Each row of a before or after table is a point. One or more steps were done to the points. Then noise was added and the rows were shuffled. The steps act on how far a point lies along the listed directions, d1 being the first. Write out the steps. A step turns or swaps two directions, mirrors them in a line or flattens them onto one, adds a multiple of one to another, or multiplies one. Angles are multiples of 10 degrees, from the lower direction toward the higher: turns from -170 to 170, lines from 10 to 170 but not 90. Use the fewest steps. Two steps may share a direction if one is a turn and the other turns, adds or multiplies; they go together, in the order done. Otherwise the lowest direction goes first.

Directions:
(1): [ 42 -10 -18]
(2): [ 8 45 -6]
Before (8 x 3):
[[  6 -24   7]
 [  1 -21  -7]
 [-40 -32  10]
 [-34 -16   5]
 [ 13 -34  17]
 [ 13  11 -12]
 [-11   8  -6]
 [-60 -38   8]]
After (8 x 3):
[[ 16  22   1]
 [ 23  31   9]
 [ 29 -11 -23]
 [-20   2   1]
 [  6  18 -11]
 [ 56  -8 -45]
 [ 44  -3 -29]
 [ -3 -11  -8]]
Steps: turn d1 and d2 by 140 degrees

Directions:
(1): [-13 -27  -7   4 -34 -47]
(2): [ 38   5  20 -33  17 -32]
Before (8 x 6):
[[ 16   5  27 -47  19 -24]
 [  1 -10  21 -11 -16 -34]
 [ -6 -13  -1 -12 -26 -53]
 [-40 -23 -10  18 -35 -29]
 [ -8  -5 -11   9   1  -4]
 [ 18  -4  35 -23  13 -18]
 [ 22 -19   9 -25 -12 -60]
 [-17 -11 -12  11 -21  12]]
After (8 x 6):
[[ -8  -1 -11  12   4   1]
 [  0 -11  17 -41  -4 -45]
 [-30 -16 -13   6 -36 -32]
 [  8 -16  30 -15  -3 -35]
 [-16 -15  10   4 -28 -26]
 [-52 -11 -16  30 -24  13]
 [ -7 -33  -7  -4 -35 -55]
 [-12  -4 -10  11 -10  29]]
Steps: turn d1 and d2 by -40 degrees

Directions:
(1): [-14  13 -32   2  57  -2  22   5]
(2): [-17  28  -1  60 -17 -13   9  -3]
(3): [ -9  17 -47 -24 -31 -27  -7  17]
Before (8 x 8):
[[-10  17 -18   7   7  -7   1  -2]
 [  8  -2   5 -28 -26   4  -7   4]
 [ -4   0  -3   6 -60  -5 -16   5]
 [  5 -18  25   3  24  21  15  -6]
 [ -6   0 -12 -21  13   3   4   6]
 [ -2   1   1  28 -29  -7  -4   4]
 [-17   4 -10  20  18  -6  14   0]
 [ 17 -21  17  -7   8  10 -13 -10]]
After (8 x 8):
[[ -2  -2 -17   7  -2  -5   1   7]
 [  6   2  -8 -36 -28   0  -8   8]
 [-11  21 -25   6  -4 -13  -1   1]
 [ -7   6  -9 -11 -11  -3  -1   6]
 [ 20 -26  34   3  15  18 -12 -17]
 [-16   5  -5  26  12  -5  13  -1]
 [ -9   1 -39 -32 -34 -12 -10  16]
 [ 11 -28  58  25  33  37  17 -17]]
Steps: flatten d1 and d2 onto the line at 50 degrees; multiply d3 by 2

Directions:
(1): [ 55  17 -23   3   1 -33  32  19  32 -17  17]
(2): [ -5 -59  -4 -12   1 -25  39  23 -15  19 -31]
(3): [  2   7 -44 -41  -6 -13  -5 -36 -28 -37 -23]
(4): [  7  11   6 -14   4  42  46  13 -47  -8  34]
(5): [-38  15 -36 -19 -11 -11  20 -16  20  47  32]
Before (12 x 11):
[[-22 -24  15  13   8 -10 -13   3   9  36 -11]
 [-21   5 -11  -2  -1   9  15 -10  -4  23  14]
 [ -8  13  -8  -9  -4  12  -5 -23 -17 -10   8]
 [ 17  13 -16   1  -2 -14  -9 -12  16 -14  -1]
 [ 13   7  -1  -2   7  -2  14   3 -13 -16   5]
 [ -5 -25   6  13   6 -19   1  22  -1  18 -23]
 [ 27  28  12  14  -1   8  -8   7   1 -26  22]
 [ -9  -7  32  11  -2  11   6  10  -1   8  -2]
 [  0  16   0   1   2   3 -16 -14  -4 -14   5]
 [ 18  18  -2   5   3  17   7  -3  -9 -26  20]
 [ 16  17 -13  -1   6  -3   0  -3 -17 -20   1]
 [ -1 -18  22  18   2   0 -11  11  10  14  -4]]
After (12 x 11):
[[ 15 -14 -23  -1  -3 -37 -10 -12  25  -9 -27]
 [  6 -15 -11 -14  -5 -10  50  20 -20  10  17]
 [  6   4 -25 -14   3  -5  25   1 -29  -6   6]
 [ -2 -12   2 -13   1  11  22  -3 -38 -11  -3]
 [-15  -4  26  32   7 -15 -59 -10  39  24 -15]
 [-14  25  -1  25   2 -16 -41  -7  32  17   0]
 [-17   6  27   9  -4  18  12   6   1  19  14]
 [  9 -10 -16 -16   4  17  59  13 -36  -7  25]
 [ -6 -17  -7  -8   2 -14   9  -2 -10   2 -11]
 [  7  13 -12 -15   5   9  37   3 -25  -9  21]
 [-13  -7  14  21  -2  -9 -25   1  32  27   0]
 [ 11   2  21  10   8  30   9   4 -29 -17   0]]
Steps: add 0.3 times d1 to d3; turn d2 and d5 by 170 degrees; multiply d4 by 2.5

Directions:
(1): [-28 -24  20  30  38  17  -6  17 -22 -32 -48   6]
(2): [ 26  10  35  15  -5  -6 -36 -25  58  -6 -31 -10]
Before (11 x 12):
[[ 39  11   5  -9 -27 -11 -13 -34  48  17  11 -15]
 [ 22  12  -5  -5 -17 -12 -11  -8  46  14   6  -4]
 [ 41  15  -5  -9 -26 -12   9  -9  29  20   7 -10]
 [ -4  -7  18  10   7   5 -13  -6  22 -18 -24   1]
 [-30 -26 -23   7  21  23  21  28 -45 -11   3  10]
 [-14  -8  28  24  28   4  -2   7   7 -24 -46   5]
 [ -1   9 -15 -25  -5  -3   5  -9  -3   7  30   1]
 [ 23  -6  15   6  -3  -1 -18  -7  13   2 -15   0]
 [ -1   6  20  18   3  -5 -19 -12  11 -11 -31  -2]
 [ 23  12  11  -6 -18   4 -19 -19  26   9 -11  -3]
 [  8   5   5   5   7 -10  -9  -4   6  -2  13   4]]
After (11 x 12):
[[ -4  14 -17 -11 -17 -10  14  -4 -22  13  24   2]
 [-14  -6 -14  -8   3  18  14   9 -37   3   0   9]
 [-14  -6  14   5  26   9 -15  -5   0 -19 -19   4]
 [ 13  22 -17 -26 -25 -18  23  -5  14  24  36   2]
 [-26 -16 -22   7  20   9  18  28 -26  -6  -6   8]
 [ -4   2 -19 -20 -12  -2  16  -1  -3   7  29   4]
 [  7 -13 -13  -9  -4   1   9  10 -27   9  13   7]
 [ -1  -2   0   7  15  -6  -1   2  -9  -5  13   6]
 [ -7 -18  -8  13  21  12  25  25 -36 -11 -25   4]
 [-26 -29 -15   7  24  18  27  18 -53 -11  -4   6]
 [ 32   8  14   6 -18   1 -26 -22  61   5  -6 -10]]
Steps: turn d1 and d2 by 170 degrees

Directions:
(1): [-26  28   2   3  18 -60 -13  28  -7   6  21  -5   6 -13 -23  -2 -55  48]
(2): [-36  15 -14 -47  22  25 -35  23  12 -11 -30  -3 -13  58  -5  16  20  28]
(3): [-10   5 -30  -7  -8  14 -22 -55 -60  56   8   6 -17  10  -3  21 -22   0]
Before (11 x 18):
[[ 12  -8  -8  -7  -9  38  -6 -30  -8   7  -3   3 -11  28  21  14  30 -31]
 [ 16 -19   1   7 -20  36  10 -23  -5   7  -9   4 -11   4  21  -1  30 -29]
 [-29  23  -8   0  17 -50 -24  24 -29  15  32   4   6 -14 -30   1 -60  55]
 [  7   5 -10  -5 -10  21 -11 -31 -16  24   8   2  -4  12   0   5   8  -9]
 [-13   4 -15 -16   5   2 -19  -2 -12   7  -4  -3 -11  11  -6   6 -14   5]
 [  4  -8 -13   4 -10  18  -4 -34 -13  14  -7   9 -15   5  -1  17   9 -28]
 [ -1   3  -2   4   2  -5  -2   0   5   6   3   0   2   4   8  -3  -3   0]
 [  8 -12  -7   7 -15  26   6 -22 -11   1 -12 -12  -5  12  16  -2  27 -20]
 [-14   5  -3 -13   0   8 -12 -23 -13  16 -13  -1  -7   9  -2   8   4   2]
 [  3 -12  -1   2 -11  24  -1 -17  -2   5   2  -4  -7  19   7   7  10 -14]
 [ 12  -2  -9  10  -3   6  -1 -24 -26  20   1   1  -3  -9   6   5   4 -16]]
After (11 x 18):
[[  6  -6  -1  11  -6  -1   4 -12   4  -2  -2   7  -7  -7  -4   8   3 -21]
 [ -4  -1 -12  -7  -1   1 -11 -10 -14   9   0  -2  -9   1  -3   3 -14  -4]
 [  2  -9   3   7 -10  10   1  -9   0   2   8  -5  -3  12   4   4   0  -7]
 [ 12   5   2   4  -8   6  -1 -14  -1  10  13   1   4  -1  -1  -3   4  -7]
 [  3  -5  -3  10 -10   6   6  -9  -7  -4  -6 -13  -1   5  11  -6  13  -8]
 [ 10  -1  -3   1  -5  11  -3 -18  -7   5   8   2  -6  13  14   9   9 -18]
 [  0   2  -2   4   2  -4  -2   0   6   5   2   1   1   4  10  -4  -2  -1]
 [ -8   4  -3   3   4 -18  -9  14 -15   2  21   6   7 -13 -14  -4 -23  23]
 [  8  -9   7   9 -12  12   9  -2   4  -2  -4   1  -7  -2  14  -5  14 -10]
 [ 14  -2   5  14   2  -6   7   2  -1  -4   1  -3   5 -15   5  -5   8 -11]
 [ -8   3   2  -4  -3   0  -4 -21 -11  15  -7   0  -3  -3  -2   3   0  -1]]
Steps: multiply d1 by 0.4; multiply d3 by 0.4; turn d2 and d3 by 60 degrees

Directions:
(1): [-25 -55  21  20  16   1  -5 -20  -7  -4 -11  -7  18   5  -9 -21  48 -57
 -45 -24]
(2): [-23 -36  15   8 -28   1  50 -19  37 -13  41 -30  16 -28  13 -12 -42   1
 -11  36]
(3): [ 51 -30 -29  34  39 -18  24  23   0 -16  17  -3 -26  -7   0  35 -16  20
 -46 -27]
(4): [ 25  15  -5 -17 -20  38 -47  31  38   1  38 -39   9  19   6 -31  15  13
 -42  -9]
Before (11 x 20):
[[  7  -3  -7   8  25 -24   5 -10 -30  -2 -31  29  -3  -1   2  23   7  -1
   12  -6]
 [ 24  12 -26  15  26 -22  -3   8 -26   6 -13  12 -27   7  -7  21  -7  11
    4 -12]
 [ 12 -25  -3   8  -4  15  -4  13  19 -17  26 -20   8   4  -3  -4   6 -10
  -41  -4]
 [ 36 -22 -19  27  35 -10   8  12 -11 -11   7   2 -30  -2  -9  20  -7  17
  -32 -25]
 [-16  18  11 -10  -3  -1  -2   0 -20  -6 -23  17   4   5  -5 -10  13  -5
   25   0]
 [  5 -10   1  11 -11  10   6   6  20 -10  17 -17   1 -10   5  -2  -7   7
  -26   0]
 [-19   0   3  -7  -2   3   3 -12  -2  16   1   4   4   4  -1  -6   1  -5
   19   9]
 [  5  16  -6   1   8  -7  -2  -4 -11  10 -11  12  -1  -2 -10  17  -2  16
   22   8]
 [  1  10 -10   2   6   2  -7  -2 -13   5  -2  -2   3   8  -5 -10  22  -5
    3  -4]
 [  6  25   1 -12 -15   4  -6   4   5   2   8   3   4  -5  -3  -4  -8  13
   24  11]
 [ -4   2   6  -3  -3   4 -27  -2  -2   4  -9   8   6  15  -5  -8  14  -8
    1  -1]]
After (11 x 20):
[[-16   3   3 -11  -8  10   1 -11   5  13   9  -1   5   3   1  -9  -5   0
   20  15]
 [ 12  25 -17  -1  15   1 -27   8 -27  11 -18   8  -3  19 -10  -4  38  -5
    6 -18]
 [ 12  28  -2 -14 -15   6  -7   8   9   1  13   1   3  -4  -2  -4 -10  18
   22  13]
 [  9  31 -10  -4  15  -6 -23   4 -23  16 -25  21  -5   7 -16  18  13  16
   29  -4]
 [ -7 -34   9  20 -21   8  37  -6  36 -19  37 -32   6 -28  10  -3 -30   7
  -35  17]
 [ 10  19  -3  -6   8   7 -50  10 -13   9 -21  18  -2  26 -11  -3  28  -4
    3 -16]
 [ 29 -26 -17  32  48 -19   3   5 -33  -9 -16  18 -30   3 -15  24  11   1
  -24 -39]
 [ -2  41   1 -18   4   6 -31  13 -30   0 -36  27  -2  20 -10  -8  29   0
   30 -13]
 [ 11  23 -11  -2  37 -20 -28  -4 -54   7 -59  48  -8  18  -8  24  38  -8
   26 -25]
 [  4 -49   2  17  -8  10  22   3  30 -24  40 -31  11 -11   2  -4 -12 -12
  -51   5]
 [ 33  34 -32  12  47 -24 -38  14 -60  15 -49  37 -35  27 -20  26  30   0
   17 -38]]
Steps: add 0.3 times d3 to d1; turn d3 and d4 by -20 degrees; multiply d2 by 3
